Each row of a before or after table is a point. One or more steps were done to the points. Then noise was added and the rows were shuffled. The steps act on columns, c1 being the first. Name the steps. A step turns or swaps two columns, mirrors them in a line or flattens them onto one, adds a multiple of one to another, or multiplies or shifts one. Angles are multiples of 10 degrees, from the lower column toward the higher: turns from -170 to 170, lines from 10 to 170 but not 90. Use the fewest steps. Two steps may share a column if one is a turn and the other turns, adds or multiplies; they go together, in the order done. Otherwise the lowest column goes first.

Before (9 x 3):
[[-50  34 -50]
 [-20  16  34]
 [  6   9 -31]
 [  8   7 -32]
 [ 45  11  -4]
 [ 16 -34 -26]
 [-39  43 -67]
 [ -2  32  74]
 [-26 -35   3]]
After (9 x 3):
[[ -8  22   4]
 [ 38  21 -26]
 [-31   9  45]
 [-34  47 -95]
 [ -9  -9 -60]
 [-26  54 -80]
 [ -8  -3 -61]
 [-18 -45 -35]
 [ 31 -25 -58]]
Steps: mirror c1 and c2 in the line at 130 degrees; shift c3 by -30

Before (9 x 4):
[[ 46   1  15  26]
 [  4  36 -63 -15]
 [-52   0 -20  21]
 [ 24 -40  26  -3]
 [-44  -1 -77 -45]
 [ 14 -28 -30  44]
 [ 15  20  27 -20]
 [-10  17 -24  30]
 [ 22  45  47  27]]
After (9 x 4):
[[  14  -39  -21   22]
 [  46  -10   48    5]
 [ -53   -9  -56    4]
 [  22   26   67  -13]
 [  17   22   37  -14]
 [  -8    0  -30   -1]
 [  23  -28   42   17]
 [ -44   19 -109   -9]
 [   6   35  -62  -19]]
Steps: add 0.7 times c1 to c3; flatten c2 and c4 onto the line at 150 degrees

Before (10 x 8):
[[ 44 -22  14   9 -10 -13 -15 -42]
 [ -2 -25 -26 -18 -36   4   9 -56]
 [-53 -19   5 -60  38  35  10 -38]
 [ 26 -46  14  45  52 -11 -10  36]
 [ -1  52 -72 -34  41  24   9  -6]
 [ -8 -27 -61   5  10 -28 -37 -16]
 [  8   1 -16 -39  21 -22 -42  31]
 [-28  -4  14  -4  15 -24  19 -47]
 [ 23   1  28  45  13   8  41  45]
 [-27  61 -11  42 -35  53  28 -65]]
After (10 x 8):
[[-23   2  23 -36  14  25  41 -29]
 [-55  97 -33  42  17 -57 -27  65]
 [-31 -42 -32 -16  29 -56 -11  14]
 [-57  -6  10  -3 -15 -52 -17 -16]
 [-34  83  56 -33  64  -2 -11  30]
 [-40 -43  20   5  61 -22  37 -26]
 [ -4   0   5  46 -28  46 -41   1]
 [-82 -30  38 -62 -11 -29 -10  38]
 [ -4 -73  47  44 -24  34  11 -18]
 [ 14 -34 -12  10 -11 -43  14  -8]]
Steps: shift c1 by -30; multiply c2 by 1.6; turn c3 and c5 by -100 degrees; mirror c6 and c8 in the line at 40 degrees; multiply c7 by -1

Before (11 x 9):
[[ 31 -37  -1  44  -2 -20  10  18 -18]
 [ 50 -27  45  14  15  15  15  74 -49]
 [-58 -39 -58 -18  -6 -32  31 -36  33]
 [ -3 -46 -20 -17 -27 -21 -36 -17  44]
 [ 17  61 -40  -4  39  31 -14   1 -36]
 [-24 -26 -12 -46 -27 -16  31 -49  42]
 [ 16 -35 -30   2  43  61 -35  25 -54]
 [ -4   5  45  21  -1   7 -27  17 -67]
 [ -3 -49  12  -8  15 -40  22 -64  30]
 [-43  46 -34 -11  73  30 -28   9  14]
 [-10 -26  35  36 -37   5  47 -42  39]]
After (11 x 9):
[[ 37   5 -42 -39   7 -19 -61  36  -7]
 [-50  27  -3  56   6 -35  34 -43  23]
 [-41 -37  27 -17   5 -60  60 -28  29]
 [ 29 -41 -18 -26   3  26  10 -18 -68]
 [ -2  20  17  -7 -11  -9  61  54  47]
 [ 28 -27 -32 -18 -47  32 -47 -58  -6]
 [-51  19   4  47 -68 -22  23 -29 -27]
 [-18 -25 -60 -40 -11  45 -29   6 -11]
 [ -8  11  19 -59  32   3   0   2  16]
 [ 33 -45 -49   6 -12  31 -47 -14 -18]
 [-34  -8  74 -29  44 -19  12  46  42]]
Steps: turn c1 and c5 by 110 degrees; turn c4 and c6 by -160 degrees; turn c2 and c4 by 50 degrees; swap c3 and c8; turn c7 and c9 by 150 degrees

Before (11 x 11):
[[ 30   4   6   4  56 -45 -17  22  30 -24 -30]
 [-45 -16 -37   5  33  -9  36  54  10  28  35]
 [ -5   2 -25  19  37 -42   1 -28  -6 -42 -22]
 [ 19 -14  16  -6  35  11  76  33   4  -6  29]
 [-26 -37 -21 -12  35   0 -40 -22  22 -48 -40]
 [ 11  10 -20 -50 -22 -31  -3  35 -20  78   0]
 [  2 -71 -15  27  30 -40 -14   0  -6 -34   0]
 [ 31 -17 -55  23  16   3  63  68 -18  63  -9]
 [ 10  -5 -24  34  38  19  25  21   9  54  36]
 [ -2  14  -8   2 -31  -3  -5  76 -53  58  -5]
 [ 32  -1 -25 -24  62  -8  -1  15   2 -55  27]]
After (11 x 11):
[[   1  -34   41    6  -41  -36  -63   24   31  -24  -28]
 [   0    4   63  -27  -24  -38   41   15    4  -56   25]
 [  -1  -44   -1  -51   31   30   -5   35  -19   77    1]
 [   0  -19   45   23   32   59   48   68  -18   60  -10]
 [   0    7   18   -7  -37   13  120   31    3   -6   28]
 [   1  -28   45   22   -4  -43  -32  -28   -5  -44  -20]
 [   2   -1   40  -12   -4    3 -102  -22   22  -52  -41]
 [  -1    1   46   35   -7   47   80   20    8   52   35]
 [  -1  -53   31   27   -8   29  -13   -1   -8  -34    1]
 [   1  -10  -19    2   26   23  -13   75  -53   56   -3]
 [  -1  -19   49    5    7   34   87   55    7   24   35]]
Steps: multiply c1 by 0; add -0.7 times c10 to c2; turn c2 and c6 by -70 degrees; turn c3 and c5 by -130 degrees; add 1.5 times c11 to c7

Before (9 x 12):
[[ -16    6   -4    7  -11   62  -20   33   37    8  -17   32]
 [  13   -2   -5  -35  -16  -29  -10   34   29   13  -16   12]
 [ -34    1  -12   11   12  -28    2    7   27  -12  -15   -3]
 [ -19  -12    3   14  -13  -12  -12  -18   28   24  -13   32]
 [ -28  -13   25  -13   20  -32  -15    6   14  -19  -15   31]
 [  84    8   -4  -17    9   70    6   32   30   25  -11   14]
 [ -31  -24    5  -28    0  -19  -26    1 -115  -13    5   14]
 [   9    9   -6  -44  -18    6  -10    5   37  -31   15    6]
 [ -19   15   14  -28    2  -12   -3   16   28   23   24   11]]
After (9 x 12):
[[ -36   27  -13  -14   -5    5  -15    8    5   38   17   31]
 [  11   47    4  -46    5  -26   -8    3   38   14  -16    7]
 [ -28   42   24   12    0    9    1    8   17   28   13   -4]
 [  13   39    2  -34   23   28  -12   35   20   14    2   12]
 [ -32   16    7  -29   -3    3  -25    2 -119   24   -2   13]
 [  80   50  -25  -14    0  -28    5   29   51  -71   10   13]
 [ -13   46   10    6   20  -34  -21   33   56  -53    4   32]
 [ -23   56   -7  -28  -17   26   -2   15   25   -5  -12   11]
 [ -18   29    4   15   18   27  -13  -18   25   -5    0   31]]
Steps: mirror c1 and c3 in the line at 170 degrees; shift c2 by 40; turn c5 and c11 by 140 degrees; multiply c11 by 0.7; add 0.3 times c6 to c9; turn c6 and c10 by -130 degrees

Before (9 x 14):
[[-49  50  13 -26 -63 -38 -25  -8  11  -5  50 -13  38  57]
 [ -3 -23   0  26  34  24 -28  24  -4 -13 -25 -14  27   0]
 [-27 -15 -26  -5  28  45 -21 -10  14  20 -20   3   8 -32]
 [-38  -1  -8   8  14  38 -29 -20 -11 -28 -36 -11 -22  19]
 [ 35 -59 -13 -59 -25  32  -4  27  -7 -23 -54   7   0 -15]
 [-91 -11  35 -33 -45 -66 -34   0  26  32  26 -32  33  63]
 [ -8  22  38   4  31  49 -36 -14  13  34 -48 -33   6  -2]
 [ 50 -58  -3 -24 -46   3  50  13  51 -10 -51  19 -12   6]
 [ 63 -64 -17 -57  11  29   7  12  54 -13 -38  14 -11  28]]
After (9 x 14):
[[ 37 -58   1 -67 -19  40   1   2  -2  22 -52  21  19 -14]
 [-29 -15 -44 -18  33  40 -14 -20  12 -14 -17  -7 -17 -27]
 [-12  25  79  35  26  46 -34 -20  12  -7 -46 -45 -14  -1]
 [-84 -14  80  -9 -35 -64 -39 -67  30  -7  24 -44 -13  65]
 [-33  -2 -18   0  11  36 -36  40 -12  28 -36  12 -16  16]
 [ -7 -27 -10  28  32  26 -29 -22  -2  15 -28   1  15  -2]
 [ 68 -66 -16 -63  13  17   6 -73  59   4 -43  24  11  27]
 [-59  47  32 -18 -60 -33 -29 -49   9  16  49  -6 -21  52]
 [ 50 -56   6 -21 -41   1  46 -64  56  -4 -51  26  11  11]]
Steps: multiply c3 by 2; turn c3 and c4 by 20 degrees; turn c8 and c13 by 110 degrees; add -1.5 times c9 to c8; mirror c10 and c12 in the line at 110 degrees

Before (12 x 20):
[[-43  -7  20  47  22   6  54   4 -26 -51 -26  33  13  17  20 -64 -32  43
  -44  53]
 [-58  -3 -19  59 -25  -3 -20 -52   5  13  64  -7  68  26   2 -52 -32  -6
   15 -25]
 [-21 -57  23 -22  16  48 -28  32  11 -21  -3  32 -16 -15  35   1  13  -9
   26  57]
 [-10 -38 -50  36  46   3  36 -32  27 -30 -10 -67  38   3 -55  -5 -38  21
   13 -30]
 [ 37   8   8  37 -22 -19  73 -26  -4  24 -16  24  -9  46 -19  21 -36  35
  -57  12]
 [  4 -59  54 -30  49  39 -32 -46   7  42  68  30   1  -3  -7  -4  37  33
   21  10]
 [ 35  27 -57 -37  -3 -45  53  43 -33   6  31 -75  54  78  34  15 -33  31
  -15 -13]
 [-15  -2 -50  -2   0   2  30 -56  -9   2 -16   3   0  15 -42  23  42  24
   -9 -48]
 [ 47 -33  54  -7  15   6  28   3 -47  51  33 -36   5  50 -55 -17   6 -29
   33 -16]
 [ 21 -30 -51 -37 -11  34  28 -40  -2 -31 -15 -26  -8  31 -68 -28  22 -42
  -44 -43]
 [ 21  11 -55  28   9   5  29 -26 -13 -33  38  35 -10  48 -22   7  -7   0
   25  26]
 [ 37  26 -39  12  14 -28   8  34   6  46  41 -21  83  15 -53   7  40  -4
   42  54]]
After (12 x 20):
[[ 17 -64  63 -24  51  78 -29 -14   3  46  72  29 -32 -10  -5  -6  35  36
   18 -18]
 [ -4  10  12  30 -15  18  76 -32   4  32  -3  31 -31  49 -16  21 -21  29
  -58  29]
 [ 71  -4 -19  59 -22  32 -22  57  -4  14  73  -1 -39  28   8 -49 -46  -5
   19   2]
 [ 50   1 -52  -3  -4  43  32 -14  -3   2  -9  11 -25  14 -44  25  -3  26
  -12 -63]
 [-52  28 -35  13   9  10   3  76  10  53  41 -22 -42  11 -51   8  71  -1
   43  17]
 [  7 -33 -52 -32 -13  78  24 -24  -3 -28   0 -30 -41  32 -77 -35 -11 -45
  -41 -49]
 [ 33 -36 -47  32  54  39  37  27  26 -36 -13 -62 -30  11 -57  -9 -47  22
   12  -2]
 [-38 -29  59  -1  14  48  29 -10 -49  52  51 -42 -21  56 -60 -21  -4 -29
   33 -15]
 [ -2 -56  24 -21  20  94 -32   3  11 -26  -6  29  49 -16  36   3  48  -8
   26  45]
 [ 34  -6  24  44  23  47  57  31 -23 -45 -24  33  25  13  16 -70  16  45
  -39  56]
 [ -5  10 -58  38   7  43  25 -28  -5 -29  58  39 -22  42 -23  10  11   4
   26  30]
 [-47  27 -50 -38   3  -1  48  61 -37   0  47 -82 -28  74  42  12 -32  28
  -12  14]]
Steps: turn c1 and c8 by 140 degrees; turn c8 and c13 by -120 degrees; shift c6 by 40; add 0.3 times c14 to c11; turn c17 and c20 by -40 degrees

Before (8 x 24):
[[  9  -1 -11 -25   6  -6 -40 -12 -30  33 -18  24   5   7 -22  25   0  25
    4 -12  46 -12   1 -62]
 [-19  23 -30  17  -1  25  -8   6 -37  14   2 -11  -9   3 -13  -3 -32  23
  -24 -11  21 -24  -3  27]
 [ 22 -15  20   3   3   0   9 -37  53  -8  -8  -1 -20  13  -9  -1  -7 -31
   21   0 -11  -2  -5  -3]
 [ 24  10   9  -6  39 -14 -43  -8  21   5 -18  23   3  -1   5  -7  -9  25
    8 -16  12 -25 -23   2]
 [-20  25 -28  27  30 -17   3  15   6 -19 -35  -8  41   1   5  31  -3  -8
   16  -2 -13 -23  27  20]
 [ 34 -27 -24   0 -21  -2   5   5  67  -4   8 -14  -1 -22 -31   9  -6  42
  -27   3 -13  12  25 -19]
 [-51  18  40  27  -3  -4  -5 -24 -30  18 -22 -10  29  10  25 -14   9  26
   48  21   8  25  19  17]
 [-39  13  -1 -15  43 -25  10  27  28  38 -21 -11 -44  18 -52 -31 -17  -1
  -10  -1   5 -37 -11 -30]]
After (8 x 24):
[[ -20   24  -41   27  -65  -18    5   -6    8  -19  -33   -8  -40   -1
     6   31  -21   -7   13  -21  -12  -22  -16   19]
 [  34  -27   -6    1   28   -2    3    3   66   -2    7  -15    0  -21
   -29    8   22   41  -27  -19  -13   12  -11  -20]
 [ -19   22  -14   18  -71   24   -8   -1  -38   13    3  -12    9    5
   -14   -6   23   23  -25    4   20  -26  -10   27]
 [ -51   18   18   26   27   -2   -5  -17  -28   15  -23  -11  -28   10
    25  -15   -4   24   47  -30    8   26    9   16]
 [  23   10    8   -6  -95  -14  -44   -6   23    3  -17   23   -1   -2
     5   -7  -26   25   10   -2   11  -24   -1    2]
 [   9    0   -6  -24  -10   -6  -39  -14  -30   34  -18   24   -5    7
   -22   24   -3   27    5  -23   45  -11  -11  -62]
 [ -39   15   -8  -15 -122  -25    9   26   28   37  -21  -12   46   18
   -54  -31  -20   -1  -11   18    4  -38    6  -30]
 [  21  -16   25    3  -24    2    9  -31   53   -9   -9   -2   20   14
    -8    0    3  -31   20   12  -11   -2    1   -3]]
Steps: add -0.7 times c19 to c3; turn c3 and c8 by 30 degrees; turn c5 and c17 by -130 degrees; multiply c5 by 3; turn c20 and c23 by 120 degrees; add 0.7 times c7 to c20; multiply c13 by -1
